Rows are points. A path goes straight from each point to the next, and from the last back to the first. The post is the endless flat space through its rows: a point in 2 columns, a line in 3, a plane in 4, and so on, so that a path can go around it. How many times does the path go around the post? Going back the other way cancels.

Post:
[[-1.2  0.1 -0.5]
 [ 4.5 -2.2  3.8]]
Path, 23 rows:
[[-2.8 -2.9  2.4]
 [ 0.4 -2.6 -1.7]
 [ 4.2 -1.3 -0.2]
 [ 2.1  2.8  1.5]
 [ 1.3  0.6  5.7]
 [-1.8 -2.1  3.7]
 [ 4.7 -6.7  3.2]
 [ 2.0 -1.1 -1.6]
 [ 3.4  1.3  1.6]
 [ 0.6  2.3  4.5]
 [ 6.4 -4.0  7.5]
 [ 3.5 -5.9  1.7]
 [ 3.8 -4.8  1.9]
 [-1.7 -3.2 -0.1]
 [ 3.3 -2.3  0.4]
 [ 4.2 -1.0  2.0]
 [ 4.5  0.7  5.0]
 [-4.1  0.9  3.5]
 [-2.0 -4.0  2.7]
 [ 4.6 -3.4  2.8]
 [ 1.3  0.2 -2.6]
 [-0.9  4.4  1.3]
 [-2.5  2.1  2.7]]
Times around: 4

Post, 7 rows:
[[-1.1 -4.4 -2.8 -3.1 -0.7 -0.7  1.0 -4.3]
 [ 1.0 -3.8 -5.9 -1.3  0.7  1.1 -2.3 -3.0]
 [ 3.0  1.0 -0.7 -2.3  1.5 -1.1 -2.8 -0.6]
 [ 0.7 -0.1 -0.4  3.9  1.3 -2.3  0.8 -2.0]
 [ 3.1 -0.6 -0.7  1.8 -0.4  2.1 -1.9 -4.0]
 [-1.5  3.8  1.7  4.2 -4.4  6.3  8.0  1.4]
 [-6.7 -2.6  3.3  4.2 -3.8 -6.9 -1.1  2.3]]
Path:
[[-2.7 -5.7 -0.8 -0.1 -5.9 -0.5  0.3 -1.8]
 [ 8.1  1.2 -2.0  0.4  1.6  0.7  0.1 -9.1]
 [-4.4  4.3 -0.2  3.9 -2.1  1.2  2.8  0.8]
 [-2.5 -2.9 -1.4  6.4 -2.3  5.5  0.9 -4.7]
 [ 0.7 -2.6  0.6 -0.8  0.1  0.9  4.2  0.8]
 [ 2.8 -3.6 -0.8  8.0 -6.2  3.5 -0.6 -2.6]
 [-0.7  3.2  0.4 -0.2 -5.3  0.7  3.0  0.2]
 [-3.3 -3.1  1.3  2.3 -4.8 -0.5 -4.9 -5.6]
 [-3.1 -1.4 -3.5 -1.3  1.1  0.7 -0.5 -0.2]
 [ 1.9 -5.4  1.3  0.7  2.3 -3.5  4.2 -4.7]
 [ 1.3 -3.6 -4.6  5.8 -2.1  2.1 -0.7  1.7]
 [ 2.7  3.4 -1.3 -3.1 -1.7  2.0  4.3 -2.2]
 [ 2.5 -3.4 -2.5 -3.6 -1.1 -1.1 -0.1 -3.4]
 [ 0.9 -2.8 -0.8  1.0  1.9 -1.6  4.9  0.5]
 [ 2.9 -6.9 -6.7  8.5 -0.5 -2.7 -4.8  1.0]
 [-0.2  1.8 -2.6 -2.2 -2.0 -2.3  1.6  1.4]
 [-0.5 -3.4 -7.0  2.4  1.6 -2.0 -7.9 -1.2]
 [ 2.8 -2.4 -1.9 -1.4  0.7  3.7 -2.9 -6.3]
 [-2.1 -0.4 -2.5  3.4  0.6 -1.6 -0.8 -1.7]
 [-8.4 -2.4 -4.8  5.2 -1.6  1.9  1.9  1.0]
 [-0.7 -4.0  2.6 -2.8  0.5 -3.5  0.3 -2.3]
 [ 0.9 -1.0  0.3 -1.9 -2.6  0.7  4.4  2.1]
 [ 0.8 -1.2 -0.7 -1.7 -2.3 -2.0 -3.9 -0.4]]
Times around: 3

Post, 13 rows:
[[-1.9 -2.8  0.3  0.7  3.6 -2.8 -0.7 -1.7  0.9  1.7  2.1 -0.6  1.0 -2.7]
 [-1.5  2.1  2.9  4.9  0.4 -4.0 -0.6  1.6  3.2 -0.1  4.3  0.7  1.6  4.1]
 [-1.9  0.5  3.0 -1.7  0.4  2.8 -4.1  1.0  0.9  2.2  3.2 -2.4  0.0 -8.6]
 [ 0.2  9.9 -1.0  2.6  0.4 -4.1 -5.6  0.9  0.8 -0.9  3.7 -5.5 -4.8  3.0]
 [-2.0  3.2  1.3 -1.7  0.5  4.6 -5.5 -1.0 -2.8 -6.5  2.5  7.2 -0.2  3.8]
 [-0.1 -4.3 -3.2 -2.2 -2.1  3.0  0.0 -1.8  3.8  0.2  0.5  7.7  6.2  1.5]
 [ 3.4  6.1  0.6  3.2  0.7  0.0 -2.4 -5.3 -2.3 -1.0  5.2 -1.8 -6.8 -0.5]
 [-1.8 -0.7  2.4  1.0 -2.1 -0.3 -2.9  3.0  0.5  2.3 -3.8 -6.6 -3.7 -1.1]
 [-5.9 -1.0  3.0 -4.0 -1.1 -1.1  5.1  2.6 -0.1 -2.9 -3.0  0.4  0.6  1.3]
 [-2.3 -3.5 -1.2 -1.7 -1.8  7.2  0.2  1.0 -3.5  0.6  0.4 10.2  6.1  2.7]
 [ 2.4  0.2 -0.8 -2.7  2.8 -1.7  2.1  0.6  2.6 -1.3  2.0 -1.5 -2.1  3.4]
 [ 0.2 -1.2  3.5 -3.5  0.4 -1.7 -3.4 -2.5  0.7  2.1  1.7 -1.2  1.2 -1.7]
 [-2.3 -1.6 -2.5 -3.8  0.7 -0.3  1.1  0.2  5.4  6.0 -0.2  2.1 -1.4  0.2]]
Path (19 x 14):
[[  1.0   1.5   4.3  -4.5  -5.1   3.5   7.6  -6.7   1.0   3.8  -1.1  -0.9
   -4.5  -3.8]
 [  2.1   2.3   3.2   1.3   4.4  -2.1  -5.9  -3.8   0.6   2.4   6.5   0.6
    0.4  -0.5]
 [ -0.7  -1.9  -0.9   2.1   0.8   0.0  -3.6   1.4  -4.7   4.2  -3.9   0.5
    0.3  -4.5]
 [  2.3   1.0  -1.0   8.3  -2.4  -1.2  -7.8   6.4   4.0   1.3   5.0  -4.6
   -3.0   0.9]
 [ -6.7   0.3   3.8  -2.5   1.7  -0.2   0.4  -1.9  -3.4   2.3   2.1  -2.1
   -2.0  -5.6]
 [ -6.3   2.3  -2.1   3.7  -0.2  -3.6  -2.4  -2.1   3.4  -0.2  -0.5  -3.3
    4.1   1.6]
 [  1.4   1.9   2.0  -0.4   0.6   1.0  -4.0  -0.6   4.1   2.2   2.6  -2.2
    0.7  -1.4]
 [  2.7   2.4   0.2  -4.4  -3.7   0.7   3.6   1.9   3.8   0.8  -0.2   2.7
    1.6   1.8]
 [ -0.8  -2.3  -4.7   2.0   0.2   0.1  -5.2  -5.8  -5.9   3.9  -3.1   4.7
   -4.5   2.0]
 [ -4.9  -0.2  -2.5  -1.6  -1.5  -1.8   4.1  -6.3  -2.0   0.3   0.8   1.6
   -0.8  -0.1]
 [ -1.4   0.5   1.3   1.4  -0.5  -1.4  -8.1   3.8   4.5  -2.6   0.3  -5.5
    3.2   1.5]
 [  0.8   1.9   2.5   2.8  -2.1  -3.4  -1.1  -2.4   2.2   2.6  -1.6   1.2
    0.8   3.7]
 [  0.3   5.7   0.5  -1.1  -0.7  -2.9 -11.2   1.8   2.1   1.2   1.4   1.3
    5.2   3.0]
 [ -0.5  -0.3   1.7  -0.6   1.3   1.5  -6.8   3.4   2.8   1.2  -0.5  -5.9
    0.0   0.3]
 [ -2.7   0.0   0.6  -0.9  -3.0  -0.7   2.3  -0.3   2.4   3.0   0.5  -3.5
    2.9   1.1]
 [  2.0   7.1  -3.4   3.9   5.4  -0.8   0.8  -0.5  -3.0   5.6   1.9  -2.1
   -4.8   3.9]
 [ -2.5  -0.4   0.3   1.6  -1.5   1.1  -0.6   3.3   0.6   3.2  -2.1   1.8
   -1.3  -0.3]
 [ -3.2  -2.6   1.4  -1.7  -1.4   1.9  -5.6   1.1  -0.2  -5.3   1.4   4.1
   -1.0  -0.8]
 [ -5.2   7.1   3.8   0.4   0.3   4.4  -4.6   0.5  -4.0  -0.3   5.8   1.9
   -6.1   2.6]]
Times around: 3
